Every row gives one point. The points of each table are mixes of a few directions, plus a little noise. How many directions does each table use, and how many do they share? Where both have some left over, give the other angles between the two spaces (their principal angles), to ten degrees, smallest first.

First (7 x 3):
[[ 0.21 -0.63  0.19]
 [ 0.11 -0.43  0.31]
 [-0.16  0.30  0.24]
 [ 0.18 -0.59  0.26]
 [-0.32  1.23 -0.85]
 [ 0.10 -0.20 -0.11]
 [-0.12  0.32 -0.04]]
Second (5 x 3):
[[ 0.63 -0.47 -0.11]
 [ 0.41 -0.30 -0.06]
 [-0.61  0.48  0.07]
 [-0.82  0.61  0.12]
 [ 0.40 -0.29 -0.07]]
Directions: first 2, second 1, shared 0; angles 30

First:
[[-0.50  0.43  0.79 -0.01]
 [ 0.09 -0.44  0.25  0.07]
 [-0.18 -0.29 -0.88 -0.74]
 [ 0.03 -0.59 -0.02 -0.17]
 [ 0.18  0.12  0.23  0.36]
 [ 0.38  0.76 -0.36  0.50]]
Second (6 x 4):
[[ 0.71 -0.38 -0.15  0.78]
 [-0.52  0.07  0.28 -0.10]
 [-0.21  0.09  0.19  0.34]
 [-0.46  0.01 -0.01 -1.08]
 [ 0.69  0.42 -0.37  0.45]
 [-0.23 -0.22  0.09 -0.38]]
Directions: first 3, second 3, shared 2; angles 40

First (10 x 8):
[[-0.19  0.06 -0.14  0.24 -0.31 -0.14 -0.11  0.19]
 [ 0.33  0.95 -0.35 -0.33  0.65 -0.99  0.45 -0.40]
 [ 0.53  0.23  0.16 -0.64  0.91 -0.08  0.40 -0.55]
 [-0.42 -0.71  0.19  0.45 -0.78  0.70 -0.44  0.48]
 [ 0.33  0.15  0.08 -0.38  0.57 -0.07  0.26 -0.33]
 [-0.27 -0.23 -0.02  0.33 -0.49  0.16 -0.25  0.29]
 [ 0.41  0.39  0.00 -0.47  0.71 -0.30  0.36 -0.44]
 [-0.43 -0.29 -0.07  0.52 -0.76  0.19 -0.37  0.46]
 [ 0.18  0.11  0.04 -0.22  0.34 -0.07  0.15 -0.20]
 [-0.46 -0.64  0.11  0.52 -0.83  0.58 -0.45  0.51]]
Second, 9 rows:
[[-0.83 -0.13 -0.10 -0.47 -0.08 -0.27  0.11  0.25]
 [-0.16 -0.36 -0.37 -0.22  0.20 -0.03  0.12  0.04]
 [ 0.03  0.08  0.04 -0.12  0.02  0.23  0.88  0.66]
 [-0.04  0.25  0.24  0.47  0.36 -0.12 -1.51 -0.83]
 [ 0.71  0.17  0.36  0.62  0.40  0.36  0.55  0.32]
 [ 0.22  0.11  0.06  0.39  0.27  0.00 -1.04 -0.66]
 [-0.16  0.26 -0.48 -0.75 -0.68  0.16 -0.16  0.00]
 [-0.41 -0.05  0.08 -0.40 -0.64 -0.29  0.55  0.27]
 [ 0.62 -0.32  0.16  0.47  0.12 -0.04  0.51 -0.06]]
Directions: first 2, second 5, shared 0; angles 60, 90

First:
[[-0.14 -0.54  0.46 -0.35  0.47 -0.21 -0.61 -0.68 -0.09]
 [ 0.29 -0.16  0.64  0.15  0.33  0.12  0.61  0.04  0.45]
 [-0.83  0.07  0.00  0.52 -0.05 -0.65  0.92 -0.07 -0.05]
 [ 0.13 -0.43  0.57 -0.14  0.29 -0.06 -0.23 -0.27  0.21]
 [ 0.64 -0.24  0.49 -0.35  0.65  0.62 -0.35 -0.04  0.02]
 [ 0.10  0.25 -0.53 -0.51  0.34  0.47 -0.59 -0.30 -0.57]
 [ 0.17  0.44 -0.67 -0.21 -0.23  0.34 -0.21  0.06 -0.22]
 [-0.08  0.17 -0.04  0.23 -0.51 -0.37  0.86 -0.23  0.69]
 [ 0.15  0.18 -0.22  0.14 -0.46  0.00  0.14  0.29  0.23]
 [-0.42  0.25 -0.68  0.50 -0.85 -0.26 -0.52  1.21 -0.63]]
Second (10 x 9):
[[-0.34  0.21  0.21  0.56  0.38  0.00  0.00  0.12  0.11]
 [-0.02 -0.48 -0.29 -1.16 -0.61  0.36  0.08 -0.03  0.08]
 [ 1.08  0.27 -0.28  0.71 -0.56  0.11 -0.64 -1.06 -0.18]
 [ 0.66  0.04 -0.28  0.18 -0.57  0.27 -0.42 -0.72 -0.07]
 [-1.09  0.16  0.46  0.41  0.97 -0.21  0.43  0.88  0.23]
 [-0.19 -0.42 -0.16 -0.94 -0.39  0.31  0.13  0.12  0.09]
 [-0.16 -0.04  0.02 -0.02  0.01  0.09  0.02  0.06  0.07]
 [ 0.44  0.49  0.17  0.98  0.40 -0.51 -0.14 -0.20 -0.20]
 [-0.35 -0.21  0.15 -0.67  0.31 -0.39  0.51  0.71 -0.09]
 [ 0.02  0.01  0.02 -0.02  0.05 -0.05  0.06  0.06 -0.03]]
Directions: first 5, second 3, shared 0; angles 30, 90, 90

First:
[[ 0.32  0.30 -0.01  0.28 -0.70 -0.18 -0.61  0.49  0.54 -0.29  0.15]
 [-0.20  0.47 -0.28  0.08 -0.41 -0.31  0.40  0.51  0.08  0.37 -0.01]
 [-0.52  0.72 -0.08  0.26  0.00 -0.26 -0.17  0.94  0.41  0.31 -0.19]
 [ 0.41 -1.01  0.23 -0.38  0.53  0.41  0.17 -1.11 -0.58 -0.33  0.21]
 [ 0.58 -0.33  0.35  0.14  0.74  0.68 -0.41 -0.88 -0.28 -0.05 -0.94]
 [ 0.63 -0.61  0.08 -0.02 -0.06  0.23  0.19 -0.91 -0.32 -0.10 -0.19]
 [ 0.13 -0.89  0.36  0.50  0.58 -0.05  0.14 -0.35  0.20  0.12 -0.43]
 [-0.49 -0.08 -0.07 -0.30  0.14 -0.07  0.22 -0.01 -0.09 -0.13  0.46]
 [ 0.43  0.53 -0.18 -0.07 -0.42 -0.07 -0.02  0.75 -0.06  0.25  0.07]
 [-0.92  1.11 -0.47 -0.09 -0.87 -0.37  0.00  0.44  0.33 -0.02  0.26]
 [-0.39 -0.17  0.05 -0.44  0.49  0.06  0.14  0.12 -0.25 -0.15  0.60]]
Second (10 x 11):
[[ 0.28  0.06  0.58  0.47  0.35 -0.75  0.19 -0.12 -0.40  0.69  0.62]
 [-0.42 -0.17 -0.60 -0.27 -0.80  0.91 -0.23  0.28  0.25 -0.55 -0.76]
 [ 0.01 -0.09 -0.03  0.02  0.38 -0.84  0.06 -0.27 -0.60  0.24 -0.07]
 [-0.08 -0.11 -0.08  0.05 -0.01 -0.33 -0.01 -0.10 -0.35  0.11 -0.16]
 [-0.30 -0.18 -0.34 -0.10 -0.45  0.26 -0.12  0.09 -0.10 -0.17 -0.46]
 [-0.25 -0.24  0.31  0.72 -0.98  0.19 -0.13  0.32 -0.44  0.61  0.09]
 [-0.38 -0.09 -0.78 -0.54 -0.43  0.71 -0.22  0.11  0.33 -0.83 -0.88]
 [ 0.09  0.14 -0.21 -0.42  0.25  0.45 -0.01  0.04  0.59 -0.52 -0.11]
 [ 0.57  0.30  0.63  0.09  0.97 -0.58  0.25 -0.25  0.12  0.33  0.86]
 [ 0.56  0.37  0.53 -0.05  0.77  0.02  0.20 -0.03  0.60  0.08  0.80]]
Directions: first 6, second 3, shared 0; angles 60, 60, 60
